Rows are points. To make a cloud, some directions were put in groups of two or more. Within a group, all points are equally far from the middle, so they leave a hole (a ring in 2 directions, a hollow ball in 3). The other directions are filled evenly. Then the cloud was stretched, turned, moved and blurred a little. Count the holes, and give their numbers of directions, smallest first.
In the rows, zero is written as 128.

Cloud, 14 rows:
[[100 151]
 [167 185]
 [112 126]
 [158 116]
 [122 140]
 [145 199]
 [112 144]
 [118  86]
 [111 184]
 [123 154]
 [123 111]
 [194 141]
 [146 153]
 [128 174]]
Holes: 0

Cloud, 13 rows:
[[102 113]
 [133 141]
 [131 152]
 [175 126]
 [162 112]
 [163  99]
 [162 116]
 [151 132]
 [167 174]
 [148 176]
 [ 76 119]
 [ 99  80]
 [ 73 160]]
Holes: 0

Cloud:
[[155 153  84]
 [ 97 122 205]
 [149 163  92]
 [166 135 120]
 [123 181  88]
 [143  89 123]
 [ 89 114 134]
 [ 82 145 129]
 [ 85 121 125]
 [124  94  89]
 [ 88 145 157]
 [126 170 149]
 [ 92 172 114]
 [150 162 117]
 [103 102  76]
 [ 90 158 144]
 [ 95 137 187]
 [ 85 129 148]
 [120  84 151]
 [139 172 106]]
Holes: 1 (2)

Cloud (21 x 3):
[[165 129  98]
 [ 95 104 158]
 [182 104 162]
 [ 99 146 114]
 [124  99 113]
 [195 154 149]
 [118 125 165]
 [114 101  86]
 [106 103 148]
 [132  69  73]
 [161 104 123]
 [153 131 155]
 [111 147 139]
 [100  69 119]
 [132 101 175]
 [128 106  88]
 [106  97 162]
 [159 172 147]
 [ 97  89 153]
 [131 109  74]
 [136  49 132]]
Holes: 0

Cloud, 30 rows:
[[109 174 155 142]
 [165 171 145 122]
 [138 182 145 139]
 [101 163 167 135]
 [183 125 155 149]
 [159 171 134 102]
 [177 150 141  96]
 [168 133 111  79]
 [105 173 160 118]
 [ 93 137 128 157]
 [169 107 100  78]
 [109 136  75 135]
 [139 108 194 124]
 [114 175 149 149]
 [175 108 129  74]
 [147 122  69 107]
 [112 132 184 105]
 [141  78 159 147]
 [125 183 148 139]
 [177 114 135  75]
 [105 167 128  86]
 [ 96 133  80 133]
 [144 149  90  83]
 [180 115 168  92]
 [134  73 151 144]
 [151 146 114 163]
 [170 115 115 157]
 [163  73  97  96]
 [ 83 107 103 129]
 [ 88 123 126 153]]
Holes: 2 (2, 2)

Cloud:
[[103  96 154 161]
 [130 131 163 173]
 [153  91 142  83]
 [163  97 153  90]
 [110  83  98  95]
 [167 153 156 153]
 [138  80  97 165]
 [107 108 160 166]
 [ 88 127 156 125]
 [158 136 165  91]
 [128  77 137 168]
 [138 123 166 172]
 [102  83  89 137]
 [101 146  80 110]
 [101  98  76 121]
 [173 136 168 112]
 [147 121  80 165]
 [ 93 105 156 151]
 [150 152 100 166]
 [174 158 156 110]
 [121 144 157  87]
 [180  89 148 113]
 [160  94  88 161]
 [148  93 158 168]
 [173 127  84 154]
 [109 115  72  99]
 [105  97  78 106]
 [139 147 159  85]]
Holes: 2 (2, 2)

Cloud (54 x 6):
[[ 93 108 157 134 118 179]
 [ 80  86 162 138 131 118]
 [105  91 113  82 120 153]
 [132  72 164 163 113 123]
 [156 106 116 164 166  82]
 [139  64 100 100 125 137]
 [143  53 128 153 135 129]
 [158 135 168 157 125 171]
 [146 118 111  84 150 175]
 [107 135  82 190 129 152]
 [116  73  92 141 174 140]
 [111 135 125 180 174 155]
 [101 174  87 108 117 151]
 [ 79  88 151 107 125 139]
 [119  94 181 139 110 111]
 [ 55 119 123 169 136 116]
 [101 102 163 167 141  90]
 [180 116 123 122 155 171]
 [157 151  95 172 118 167]
 [113 182 110 108 170 114]
 [ 89 155 116 168  96 163]
 [157 152  97 129 172  89]
 [ 99 156 115 128 115  67]
 [ 97 123 107 113  79 109]
 [157  64 133 150 149 107]
 [177 125 112 176  96 104]
 [144 163 165 139  86 122]
 [ 97 196 112 128 125 136]
 [162 169 120 186 113 137]
 [198 114 144 146 134 142]
 [118 141 179 140 152 163]
 [151 136  95 169 114 176]
 [175 138  94 116 105  95]
 [ 98 111  60 125 143  96]
 [113 182 127 112 164 100]
 [141 126  83 168 111 173]
 [104 122 118 108 153  69]
 [143 164  71 139 164 133]
 [174 145 154 167 107 156]
 [110 111 151 151 113 187]
 [145 166 120 107  95  95]
 [156 128  88 105 126 176]
 [130 103  61 158 116 100]
 [169 116 122 117 177 160]
 [127  59 106 147 162 117]
 [174 114 129 177  89 111]
 [149  89 113 145 134 187]
 [ 82 144 125 154 107  75]
 [146  89  91 102  98 115]
 [135  75 115 145 157 175]
 [ 78 174 109 140 107 153]
 [161 166 126 180 107 150]
 [ 59 102 138 125 145 115]
 [ 81 110  79 107 168 119]]
Holes: 3 (2, 2, 2)

Cloud, 51 rows:
[[ 81 143 115 117  99 126]
 [122  97 121 184 138 123]
 [ 83 143 164 112 103 126]
 [159 125 142 191 136 141]
 [139 130 171 132 158 149]
 [152 103  73 163 150 138]
 [ 93 143 153 134  90 108]
 [ 67 127 135 103 143 166]
 [ 94 120 160 147  72 114]
 [143 126 117 216 137 137]
 [148 186  73  98 141 147]
 [129 165 166 166 172 143]
 [179 159  91 120 115 114]
 [132  96 107 120 126 102]
 [106 158 187 126 126 131]
 [128 119 100 116 162 110]
 [111 102 114  42 112 116]
 [137 158 174 157 150 146]
 [155 105 147 141 126 154]
 [154 194 101 125 134 134]
 [177 118 161  63 109 115]
 [125 114  58  75  83 135]
 [109 108 166 185 124 111]
 [142 166 137 172 130 149]
 [ 91 124 149 149 152 139]
 [ 81 137 159 118  94 121]
 [116 159 192 146 137 130]
 [ 90 150 106 197 153 133]
 [134 162 193 153 136 134]
 [ 87 105 163 148  85 126]
 [163 136 162 203 126 131]
 [185 123 119 170 152 128]
 [146 113 147 220 118 116]
 [163 181 148 161 102 116]
 [131 160  90 167 100 102]
 [159 142 102  84 173 139]
 [119 162 112 131 145 181]
 [151  96 150 206 120  99]
 [142 143  87 141  96  93]
 [102 161 106 206 131 118]
 [156 138 156 142 180 131]
 [121 134 106  73 134 107]
 [138 160 149 165 180 154]
 [188 143 164 120 151 100]
 [113 160 195 172 139 111]
 [193 126 143 182 147 116]
 [148 156  54 131 113 124]
 [181 122  86 158 129 103]
 [127 131 105 153 140 179]
 [126 157 109 201 109 125]
 [168 166  75 117 121 126]]
Holes: 2 (2, 2)
